Each row of a before or after table is a point. One or more steps were done to the points. Then noise was added and the rows were shuffled. The steps act on how far a point lies along the listed directions, d1 being the first. What was done? A step turns or swaps two directions, mirrors them in a line or flattens them onto one, adds a multiple of one to another, or multiplies one. Angles are multiples of 10 degrees, from the lower direction toward the higher: turns from -170 to 170, lines from 10 to 170 but not 90. Use the fewest steps. Two steps may share a direction if one is a turn and the other turns, adds or multiplies; they go together, in the order done. Otherwise the lowest direction goes first.

Directions:
(1): [-50 -20]
(2): [ 20 -50]
Before (14 x 2):
[[ -79   -1]
 [ -10   -4]
 [-119  -45]
 [ -21   10]
 [   0  -15]
 [ -30   -6]
 [ -75   14]
 [ -17   20]
 [ -29   54]
 [  58    5]
 [  10    8]
 [  12   28]
 [  32   -4]
 [ -24   -4]]
After (14 x 2):
[[  -6   12]
 [ -13  -17]
 [  52  -62]
 [  25    1]
 [   1  -10]
 [  23   -2]
 [  59  -51]
 [ -43   51]
 [  42 -117]
 [  18   30]
 [ -24   24]
 [  17  -25]
 [  13  -22]
 [  56    9]]
Steps: swap d1 and d2

Directions:
(1): [-71 -16   1 -23]
(2): [-22  14 -42  58]
(3): [ 16 -33 -60 -30]
Before (10 x 4):
[[ 64 -24   7 -38]
 [  1  72  86  60]
 [ 43  -6  -7 -58]
 [ 62  15  32 -22]
 [ 29   9  45  -7]
 [  4  26  -8  38]
 [ 30 -31 -15 -13]
 [-11 -13 -25 -42]
 [-34 -39 -42 -25]
 [-71 -17  59 -24]]
After (10 x 4):
[[-63  12  39 -21]
 [-58 -12  47 -28]
 [-16  -9  43   7]
 [ 41 -51 -83 -77]
 [-33 -27 -71  45]
 [-13  28  15  62]
 [-43 -15  14 -59]
 [-30  31  15  26]
 [-22 -19 -10 -38]
 [ 43  -2  -8 -26]]
Steps: turn d1 and d2 by 100 degrees; multiply d3 by -1

Directions:
(1): [-40 -72  30  63  -1  -4   3 -21  31]
(2): [ -2  19  86   5  -2  31  10 -20 -61]
(3): [  7  18 -31  71 -26 -47  -5  14 -60]
Before (13 x 9):
[[  3 -46  -2  26  11 -17 -14 -16  22]
 [  2  31 121 -28  23  57  23 -25 -59]
 [-10 -22   8  -6  -1  -6  -2 -14  10]
 [-10   8  20   8 -14  -4  17   8 -30]
 [ 12 -14   8  33  -3  -8 -17  -3 -16]
 [-35 -46 -29  54   9 -17   1 -21  46]
 [-15  -4 -47  68  -4 -30   1  -2 -21]
 [ -6 -12 -16  92 -11 -23  -7   8 -32]
 [ 36  32  17   1 -11  -4  -1  17 -82]
 [-19 -30 -38  45 -18 -39   1  12  37]
 [-29 -27  41  45 -25  20   9 -29  -4]
 [ -6  21 -26   9 -15  -5  -8   8 -29]
 [ 12 -22  -4 -35   2  -9   2  -1   9]]
After (13 x 9):
[[  34   82   24  -28  -18   -2   11   19  -75]
 [  34   26  -17  -22    4   -1  -19    6  -14]
 [  54   50  -18   -5   -4  -28  -16    7  -69]
 [  -7   -2  -22  -25   -5   -7   11   16   16]
 [ -26  -12    8  -30    5   37   -5  -11   25]
 [  23   69   -7  -54   21   31   12   -2  -35]
 [  36  114  -31   -2   -8  -19    2   14 -111]
 [   2  -28   17    7   -8  -16    7   -8  -17]
 [  52   81  -36  -63   12   28   -3   29  -32]
 [   9   19  -14    4   -7  -26   -4   -5  -28]
 [  37   74  -89  -10  -34  -35   -1   27  -47]
 [  -9  -77   -1  -48   31   33    0    4   90]
 [ -15  -54 -102   34   16  -52   -2   21   89]]
Steps: multiply d1 by 2; turn d1 and d3 by 140 degrees; multiply d2 by -1
